Every row gives one point. Each copy is the shape, with its points in the same order, stretched, turned, moved and blurred by noise. Say if it was mirrored as well.
In the rows, zero is written as 128.

Shape:
[[168 167]
 [103  96]
 [109  50]
 [176 165]
 [140 127]
 [101 142]]
Copy 1 (6 x 2):
[[101 160]
 [129  71]
 [ 97  32]
 [ 94 164]
 [108 113]
 [155 107]]
Copy 1 is: mirrored
Copy 2 (6 x 2):
[[124  92]
 [136 172]
 [179 197]
 [135  76]
 [145 140]
 [104 158]]
Copy 2 is: mirrored

Shape:
[[161 129  86]
 [ 77 132 136]
 [ 60 188 168]
 [ 68 141 134]
 [175 183 128]
 [101 170 109]
 [126 147 128]
 [178  86 168]
 [101  87 145]]
Copy 1:
[[169 148 151]
 [ 72 152 165]
 [ 38 197 137]
 [ 74 163 169]
 [145 189  88]
 [103 190 157]
 [116 162 137]
 [135  82  96]
 [ 96 102 162]]
Copy 1 is: mirrored
Copy 2:
[[122 201 105]
 [ 78  97  95]
 [139  58  70]
 [ 87  88  81]
 [177 166 103]
 [126 127  57]
 [128 139 114]
 [104 149 193]
 [ 55 111 131]]
Copy 2 is: mirrored
Copy 3 (9 x 3):
[[141 129  74]
 [126  91 162]
 [173 113 200]
 [151  80 159]
 [174 170 114]
 [180 103 131]
 [153 128 124]
 [ 68 161 126]
 [ 91  91 153]]
Copy 3 is: mirrored
Copy 4 (9 x 3):
[[188 121 130]
 [106 125 177]
 [ 64 170 138]
 [ 93 145 171]
 [151 153  77]
 [122 171 138]
 [127 131 129]
 [143  49 105]
 [110  88 166]]
Copy 4 is: mirrored

Shape:
[[ 90 122 162 173]
 [174 163 123  88]
 [203 121  97 134]
 [ 88 128  90 114]
 [113  95 149 175]
 [103 114 152 209]
 [ 82 107 146 112]]
Copy 1, 7 rows:
[[ 98 120 170 168]
 [197 186 134 106]
 [222 133  86 144]
 [104 143 113 100]
 [122  94 152 165]
 [100 108 158 194]
 [103 118 163 102]]
Copy 1 is: only turned
Copy 2, 7 rows:
[[149  74 145 192]
 [116 176 140 122]
 [ 74 178  89 164]
 [159  94  94 112]
 [114  75 123 196]
 [130  81 122 230]
 [136  71 144 124]]
Copy 2 is: mirrored

Shape, 12 rows:
[[141 124 137 106  55  59 153  74]
 [ 59 111 179  89 102 147 126 105]
 [186 141 152 132 149  75 175 181]
 [ 98 185 148 144 127 179 103 154]
 [ 80  75 159 132 135 179  53  78]
 [133 116 197 133 134 129 129 110]
 [140 107 132 102 120 172 179 165]
 [159  89 146 136 187 104 128 173]
 [ 66 125 143  66 108 178 104 149]
 [118 153 105 134 180 164 174 147]
 [ 69 130 150 169  86 122 128 141]
 [107 116 175 137 121 217  55 112]]
Copy 1 (12 x 8):
[[147 129 144  72  62  67 124  76]
 [ 65 151 199  84 123 158 106  91]
 [180 123 159 102 159  72 176 181]
 [116 185 148 136 156 166 105 163]
 [ 91 104 169 114 159 168  35  77]
 [150 130 205 108 158 125 109 103]
 [119 107 158  97 139 172 185 146]
 [145  94 163 108 195 102 132 173]
 [ 64 152 161  67 135 193 105 144]
 [120 143 122 120 196 155 180 133]
 [ 85 147 172 150 104 113 117 126]
 [121 132 180 131 153 215  48 113]]
Copy 1 is: only turned
Copy 2:
[[153 111 136 106  27  65 107  92]
 [144  86 144 133  88 184  81  86]
 [212  96 145 117 156  69 146 177]
 [147 161 117 161 136 189 100 151]
 [ 69 108 172 137 138 177  36  92]
 [171 113 186 147 130 134  93 111]
 [161  84 138  95 132 163 146 153]
 [156  70 150 133 187  86 108 169]
 [134  86  97 119 109 210  74 130]
 [160 133  92 119 184 151 154 126]
 [121 121 123 187  88 145 125 121]
 [102 145 171 136 151 205  46 127]]
Copy 2 is: mirrored

Shape, 14 rows:
[[137 156 100 152 165 114 108 170 137]
 [149 208 184  72 135 190 147  87  99]
 [ 99 143  92 152  83  90  37 101  96]
 [111 115 103 156 106 144 126 145 120]
 [ 86 120  84 150 121  81 149 138 111]
 [141 152 193  79 199 155 155  63 119]
 [ 66 103  87 147 113 140  34  96 142]
 [206 192 189  79 154 197 143  57 136]
 [173 115 105  62 150 116 144 159  99]
 [150 117  57 147 139  96 156 109 129]
 [100 164  56 104 131 114 123 121 148]
 [114 124 116 150  80  82  71 122 149]
 [108  94  56 142 112 124 139 139 134]
 [ 75 117  89 132  81  90 102 136 189]]
Copy 1 (14 x 9):
[[147 148 115 150 191 108 118 157  94]
 [142 203 191  47 109 121 165  67  73]
 [111 127  94 164  85  88  38 136  69]
 [134 119 126 173 115 146 125 141 110]
 [ 97  97  89 172 127 106 149 157  99]
 [103 137 211  48 168  99 169  59  97]
 [ 71 116 109 170 120 143  21 120 114]
 [178 188 210  32 137  97 147  37 119]
 [170  97 125  56 152 130 151 159 104]
 [147  80  76 147 146  96 145 114 135]
 [103 147  62 121 142 122 123 126 123]
 [112 130 119 164  99  76  63 164 125]
 [124  87  79 167 122 145 129 145 136]
 [ 71 136  92 168 108 107  88 176 164]]
Copy 1 is: only turned
Copy 2 (14 x 9):
[[120 113 126 170 171 115  92 135 113]
 [130 200 187  76 138 203 135  88 122]
 [133 154  46 129  87 101  42  98 158]
 [121 120  84 162  94 136 133 119 122]
 [ 85 136  92 143 119  85 132 119  89]
 [143 136 184  81 186 149 158  53 143]
 [ 96  95  41 128 101 128  66  75 184]
 [184 142 207  73 157 200 103  58 108]
 [153 122 128  93 179 109 158 164  86]
 [124  82  97 127 146 104 123  97  50]
 [ 75 106 114 103 143 121  95 128  88]
 [130 110 103 139  69  83  68 117 142]
 [102  79  67 133 119 122 132 128  84]
 [ 77  77 108 128  67  86  97 139 138]]
Copy 2 is: mirrored

Shape:
[[123 118 147 128 140 151 157 127 137 196 146 101]
 [108 101 126 101 145 111 148 109 124 106 156  94]
 [ 94 108 119 130 140 104  69 151  70 154 130  81]
 [118 150 107 107 141 132 160  88  89  85 129 113]
 [148 134 101 147 178 123 173 116 181 105 140  60]
 [ 34 126 194 143 144 114  95 124 146 122 145 113]
 [110  87 146  99 103 141 122 144 122 164 107 114]
 [101  84 138 163 110  88 140 121  77  70 121 153]
 [154 160 161  96  92 100 132 110 130 138 136  87]
 [ 67  80 151 124 172 117 113  52 152 161 168 111]
 [ 99 109 125 110 106  75 144 118 121 138 154 175]
 [ 95  87  89  61 136  86 108 115 116 155  91 113]
 [126 113 112  76 134  67 155 114 125  73 126 137]
 [124 101 189 151 201 118 123 103 117 124 216 160]
 [172 137  80 127 152 144  96 153 151 116  92  98]
 [155  82 145 126 172  77 162 123   7 201 107 121]]
Copy 1, 16 rows:
[[139 135 145 112 165 126 115 103 128 205 125 125]
 [114 110 115  94 165  79 123 106 120 127 130 115]
 [ 75  82 123 101 141 120 104 173 108 168 132  61]
 [102 131 111 104 160 127 149 107  81  89 136 115]
 [153 176 108 133 201  81 123 120 156 119 141  96]
 [ 41 116 192 119 130  83  80 128 145 140 111 135]
 [129 102 129  90 121 131  99 132 118 178  83 122]
 [ 88  71 121 167 116  75 131 144  68  90 112 136]
 [151 132 167  69 107 114 153 127 125 127 132  88]
 [ 74  77 143 115 171  96 101  48 177 163 134 117]
 [101  81 120 110 107  90 166 128 129 149 136 159]
 [ 96  77  80  67 145 136 147 140 153 149  79  99]
 [119  96 102  85 147  80 171 148 126  81 122 140]
 [107  68 179 139 196  75  98 111 117 144 204 171]
 [154 151  88 116 157 161 100 192 146 119 127 101]
 [132  28 142 130 199 135 199 143  52 195 117  85]]
Copy 1 is: mirrored
Copy 2:
[[133 105 137 153 136 128 166 142 146 188 137 107]
 [112 112 129 105 135 112 154 133  99 106 147 102]
 [123 120  89 149 129 101  91 169  53 155 105  97]
 [123 179 116 117 132 143 158 105  85  97 130 122]
 [137 133 106 165 170 113 180 134 159  79 155  69]
 [ 40 101 183 161 132 100 104 141 105 147 129 108]
 [128  96 144 122 108 131 138 157 122 158  88 118]
 [118 115 134 146 108 102 129 115  61  70 109 183]
 [164 152 167 134 107  98 131 122 114 141 131  75]
 [ 63  55 136 118 155 114 126  84 110 162 157  90]
 [117 118 132  98 107  70 130 110 111 140 125 171]
 [122 115  94  73 142  87 128 125  97 149  66  96]
 [137 154 136  76 137  78 145 116  96  75 111 133]
 [101  88 170 137 185 122 107 124 102 135 212 168]
 [168 157  80 153 141 144 101 159 161 100  97  89]
 [198 102 116 139 190 109 165 133  34 190  94 173]]
Copy 2 is: only turned
Copy 3, 16 rows:
[[142 111 134 123 155 157 156 130 138 198 157 120]
 [122 109 120 112 134 111 147  89 139 117 166 103]
 [112 107 125 125 158 126  58 145  92 136 158  94]
 [129 161  96 117 125 137 157  84 106  91 146  99]
 [141 110  77 145 167 138 172 106 201 118 143  87]
 [ 53 118 193 152 125 128 113 121 152 142 150 122]
 [141  84 144  88 111 152 117 133 118 160 136 115]
 [119 100 122 171  99  90 126  97  80  87 115 138]
 [163 160 139 111  99 109 133 129 148 155 148  81]
 [ 91 107 166 120 167 123 125  38 158 179 165 136]
 [110 130 123 113 103  77 133 112 112 151 135 165]
 [113  98 109  46 140 109  91 101 118 142 114 106]
 [127 128 108  89 113  69 148  98 135  81 123 121]
 [134 133 185 166 180 100 145  92 140 128 191 190]
 [166 121  76 106 144 169  94 145 174 101 122 111]
 [182 105 138 124 210  95 129 128  18 163 112 106]]
Copy 3 is: only turned

Shape:
[[142 133 105 104 137  88  95 116 114 144  87 122]
 [163 134 156 119  91 131 121 160 126  94 197 120]
 [107 170 126  91 123 101 130 128 144 100 142 125]
 [111 141 117 105 123 136 112 142 154 122  92  99]
 [104 146 153 139 139 146 145   7 146 133  87  74]
 [148 189 109 113 174  90 104 153 145 130 143 128]
 [134 117 135  87 110 177 143 131 153  92 157 185]
 [100 173 135 167  94 178 138  53 173 155  92 107]
 [ 80 110 159 150 164 203 118  45 156 143  80  77]
 [141 128 121 130 106 139 198 157 139  75 162 139]
 [123 186 138 147 134 130 127 134  98 123 126 143]
 [116 147  94 134 115 149  96 124 115  77 161 123]
 [140  96  62  84 148 109 128 149 161 151 151 146]
 [105 159 112  92 115 150 152 136 115 152 153 123]
 [ 76 148 134 147 124 101 112 127 138 143 134 140]]
Copy 1, 15 rows:
[[130 135  86 118 143 133 103 135 106 153  57 107]
 [129 176 101  90 114  89 136 116 128  64 177  82]
 [ 82 133  86 113  98 138 155 107 149 110 110  76]
 [125 129 130  96  87 166 123 138 145 146 102  99]
 [160  89 169 122 108 134 108  21 141 195  74 111]
 [100 171  72 140 158 155 135 152 170 112 107  84]
 [ 98 134 105 106  85 162 123 101 109  37 160 141]
 [147 146 158 152  58 157 111  53 144 187 131 121]
 [151  67 224 124 107 166  81  61 142 199 114 147]
 [151 148  95 115  93 131 203 112 147  43 147 112]
 [101 186 139 160 121 108 146 116 136 111 108 116]
 [111 138 145 155 102 132 122 126 120  77 120  53]
 [127 111  34 117 155 191 147 159 103  98 133 103]
 [100 155 120 110 122 153 187 104 104 130 147  95]
 [ 84 123  99 164  98  99 137 126 128 149 122 109]]
Copy 1 is: only turned
Copy 2:
[[105 128 120  88 112  76 131 135 124 120  88 137]
 [139 102 137 188  69 125 114 136 101  88 146 124]
 [ 88 125 137 138 104 104 139 159 120 104 169 117]
 [ 94 136 103 111 109 137 134 155 136 119 126  85]
 [ 55 168  38 161 162 115 170 100 114  85 101  92]
 [118 166 138 124  96  84 111 184 118 147 127 145]
 [172 105 149 141 123 151 143 116 150 103 204  87]
 [ 73 164  47 166 137 173 188 101 152 129 119 116]
 [ 68 176  51 140 172 170 133  91 124  94 103  44]
 [155  74 146 188 123 136 177 160 102 125 175  97]
 [110 140 141 146 134 140 145 148 103 112 127 159]
 [110  85 107 152 119 142  95 149 119 102 168 128]
 [153 101 139  87  93  67 111 127 133 173 172  95]
 [122 131 133 111  94 127 151 121  85 118 189 108]
 [ 55 133 156 134 129 128 129 124 130 141 134 138]]
Copy 2 is: only turned
Copy 3:
[[ 96 149 129 141 136 104  71 188 118 157 116 150]
 [170 124 157 114  61  90 119 107 139 114 112 130]
 [118 170 154 125 121  94 131 124 159 160 132 146]
 [ 98 173 132 132 108 123 130 166 133 162 144 109]
 [104 181 134 196 154 137 133  83 121 199  47  72]
 [165 168 102 115 128  74  90 176 144 162 165 159]
 [133 154 156 114 122 145 129 121 162  64 138 122]
 [113 180  80 185 106 171 181  92 158 194  84  91]
 [100 182 121 209 142 171 125 101 107 179 117  39]
 [143 115 134  97 124  79 184 128 166  96 119 119]
 [154 153 121 169 113  68 147 142 126 127 147 156]
 [107 152 138 170  72  69  99 128 177 124 132 115]
 [ 90 122  95  67 160 138  63 164 166 121 149 140]
 [ 98 161 101 111 127 109 144  99 129 123 136 141]
 [122 137 128 170 121 121 133 123 150 186 161 154]]
Copy 3 is: only turned
Copy 4, 15 rows:
[[126  98 132 118 164 146  92 160 136 184  90 130]
 [ 87 151 103 128 102  70 141 145  84 127 159 105]
 [114 159 136 125 141  91 109 120 159 170 128  89]
 [138 154 132 135 138 150 130 150 177 160 112  88]
 [170 154 202 149  99 196  99  55 143 169  76 109]
 [142 161 114  99 205 105 102 134 126 188 139 124]
 [ 78 128 135  75  93 108 159 125 162 112 182  96]
 [125 215 183 131  90 219 144  78 153 183  89 102]
 [176 164 197 156 114 243 110  78 172 123 125 106]
 [ 89 138  91 118 117  76 179  94 145  97 119 114]
 [ 89 182 124 105 176 130 103 123 119 132 104 108]
 [ 78 153  81 119 120 141 117 110 120 156 141  77]
 [103  77 108 117 178 128 170 140 159 193 167 142]
 [ 74 147 141 126 181 128 156 132 145 157 131  74]
 [ 88 177 140 148 159 148  95 122 156 169 132 139]]
Copy 4 is: only turned

Shape, 18 rows:
[[ 71 154 139  46  99 178 130 130  56 133 125  93]
 [ 69 136 106  70 130  98 146  79 146 132 181 166]
 [ 90 142 119 153  36 162 107 149  80 151  81 123]
 [112 132 181  42 100  84  80  73 133 124  98 163]
 [136 111 132  51 155 157 169 109 135 137 144 127]
 [118  79  73  52 117  86  98 142 100 180 165  81]
 [133 164  65 116 119 109 180 176 110 181  66 171]
 [161  89  79 107 103 101 190 150 155 164 151 143]
 [116 114 105 122 142 157 117 115 167 133  81 178]
 [166 112 138 150 127 137 111 134 145  61 136 170]
 [ 99 127 157 119 125 105 181 151 109 176 155 174]
 [136 192 152 133 145 127 197 123 203 125  58 163]
 [184  83 139 114 108  83 153  96  85 142 120  56]
 [140 156 103 167  99 119 200 152 135 102 133 109]
 [200 159 127  73 104 180 177 131 150 120 149  56]
 [146 163  98 135 138 124 167 104 110 174 173 117]
 [153  64  92 106 129  59  67 140 141 159 145  93]
 [202  99  60 100 125 131 136 150 116 156 122  98]]
Copy 1, 18 rows:
[[ 82 136 175  65 116 179 139  92  74 194 144 109]
 [ 94 131 112  75 138  56 149 102 167 182 189 149]
 [ 60 121 162 155  63 170 125 137 132 171  84 156]
 [162 100 193  66  72  84 114  72 160 163 120 153]
 [135  94 111  79 170 150 178 103 142 124 148 107]
 [111  86  95  79 127  75 138 143 122 202 116  43]
 [ 87 146 128 112 171 134 159 164 183 135  26 150]
 [112  92  80 117 142  79 185 182 165 115 105 102]
 [122 101 102 122 128 153 112 101 218 124 104 163]
 [147 111 123 145 116 101  87 122 132  73 140 134]
 [ 85  81 181 145 175  99 167 157 159 151 139 155]
 [115 157 171 118 137 133 167 103 245  39  95 158]
 [118  88 134 142 122  85 202  79  89 110  88  55]
 [ 72 168 125 159 113  98 182 149 147  75 119 108]
 [166 157 113  86 104 172 196 121 123  74 140  56]
 [117 160 103 159 164 108 197  99 133 159 137 105]
 [144  74 111 119 105  41 102 138 153 172 101  40]
 [155 109  67 121 131 131 145 145 126 119  77  58]]
Copy 1 is: only turned
Copy 2:
[[ 45 167 169 124 127 191 103  77  62 123 155 111]
 [ 62 112  48 107 158 119  81 138  67 141 130  75]
 [ 95 185 149 177  78 188 101  94 111 141  83 198]
 [127 128 130  55 121  71  15  90  70 126 111 108]
 [102  81 135  63 163 147 139 122  76 134 147 100]
 [104 106 128 153  89 128  93 155 111 164 243 128]
 [106 184  99  88 110 123 195 104  91 189 137 203]
 [123  81 101  99  86 135 177 177 108 169 147 153]
 [135 130  94  82 182 131 105 119 113 131  94 196]
 [182 136 104 117 145 124 135 159  98  63  71 148]
 [ 88 115 122 130 138  99 161 139  21 176 104 127]
 [118 160 119  40 177  84 175 100 133 158  35 136]
 [147  65 165 150  66 101 157  86 136 114 167 125]
 [101 148 106 144 112 135 214 136 145 120  83 124]
 [145 110 169  88 119 208 186 132 154 147 131  58]
 [124 114  81 168 142 143 178  95  96 177 143  98]
 [177 103 123 158 105  82  86 167 148 140 202 156]
 [173 113 124 114 100 162 173 134 139 151 195 166]]
Copy 2 is: mirrored

Shape (17 x 12):
[[104 193 105  94 156 169 133  93 128 114 122 147]
 [135 117 186 164  89 125 183 155 148  92 186 112]
 [158  69 168 132 102 156 169 132 104  50 138 117]
 [ 62 172 121  91 153 126  89  59  69 144 101 150]
 [ 57 127  92 106 211 163 172  75 130 167 162 115]
 [129 131 174 167  99 147 158 123 150 122  63 135]
 [137 119 126 124 128 103 123 125 146 125 132 130]
 [126  74 134 129 102 159 142 145 148  88 117 154]
 [140 147 126  85 202 166 177  76  96 165 146 126]
 [125 123 141 138  99 146 201 153 125  47 131 110]
 [141 157  95 165 142 133 121  62 111 114 117 150]
 [103 156  81  62 135 207 153  30 115 170 179 125]
 [157 104 153 130 115 101 175 146 190  63 112  77]
 [102 158 106 121 188 208 104  83 113 147 156  81]
 [110 161 129  82 125 168 107  56  90 150 114 105]
 [129 151  88 135 110 125 133 147  93 151  89 115]
 [155 107 181  89 122 183 151 168 131  71 171 171]]
Copy 1:
[[149 143 132 195 119 144 151 128 170 154 106 124]
 [ 84 143 142  82 164 102 153 158 158  66 161 128]
 [ 48 188 108 129 185  89 121 166 160  57 100 117]
 [144 133 143 201 134 146 109  85 162 233 118  69]
 [131  90 131 181 173 154 201 156 177 196  74 113]
 [ 70 119 163 187  87 151 122 141  95 114 139 114]
 [117 114 113 120 156 157 136 116 131 113 113 125]
 [ 59 151  82 168 144 141 145 136 128 109 134 126]
 [164 151 155 150 199 151 158 181 141 140  78 104]
 [ 73 147 119 144 133  79 142 179 191  43 124 119]
 [103 111 153 185 180 136 143  63 159 132  81 119]
 [155 141 144 182 200 198 149 139 200 187 106 130]
 [ 76 107 103  91 117 144 146 187 161  10  88 136]
 [123 157 149 168 140 126 155 152 169 184  60 155]
 [136 153 160 183 151 168  96 134 164 192 102 122]
 [136  99 137 175 146 107  92 140 122 120 125 147]
 [ 98 237  94 121 167 113 155 166 132  87 151 123]]
Copy 1 is: only turned
Copy 2:
[[126  93  80  77 214 148 109  87 147 130 184 109]
 [ 83 172 190 168 119 121 166 186 132 178 184 150]
 [ 51 128 125 155  67  72 133 200 114 140 160 138]
 [168 103  82 105 181 150  76  37 142  82 182 182]
 [172  94  89  37 187 133 181 102  68 156 192 221]
 [103 124 138 155 130 149 102 206 108 136 124 114]
 [130 137 148 118 116 110 134 104 121 135 116 122]
 [ 93  84 131 141  88 107 140 168  96 145 171 106]
 [142 146  96  22 167 110 109 122  94 139 156 179]
 [ 53 123 124 166 105 116 163 204 156 137 180 112]
 [155 143 107 120 192  90 115 105 108 109 132 135]
 [198  71  50  27 228  74  94  78 137 153 203 222]
 [ 44 114 147 133  86 117 177 181 132 144  87  97]
 [139  97  20  99 168 112 129  82 113 173 170 188]
 [149  90  57  98 165 114  54  84 161 112 155 188]
 [161 156  91 148 106 132 102 114 165 110 134 117]
 [ 51 120 147 110 106 110 123 159 132 179 215  79]]
Copy 2 is: mirrored
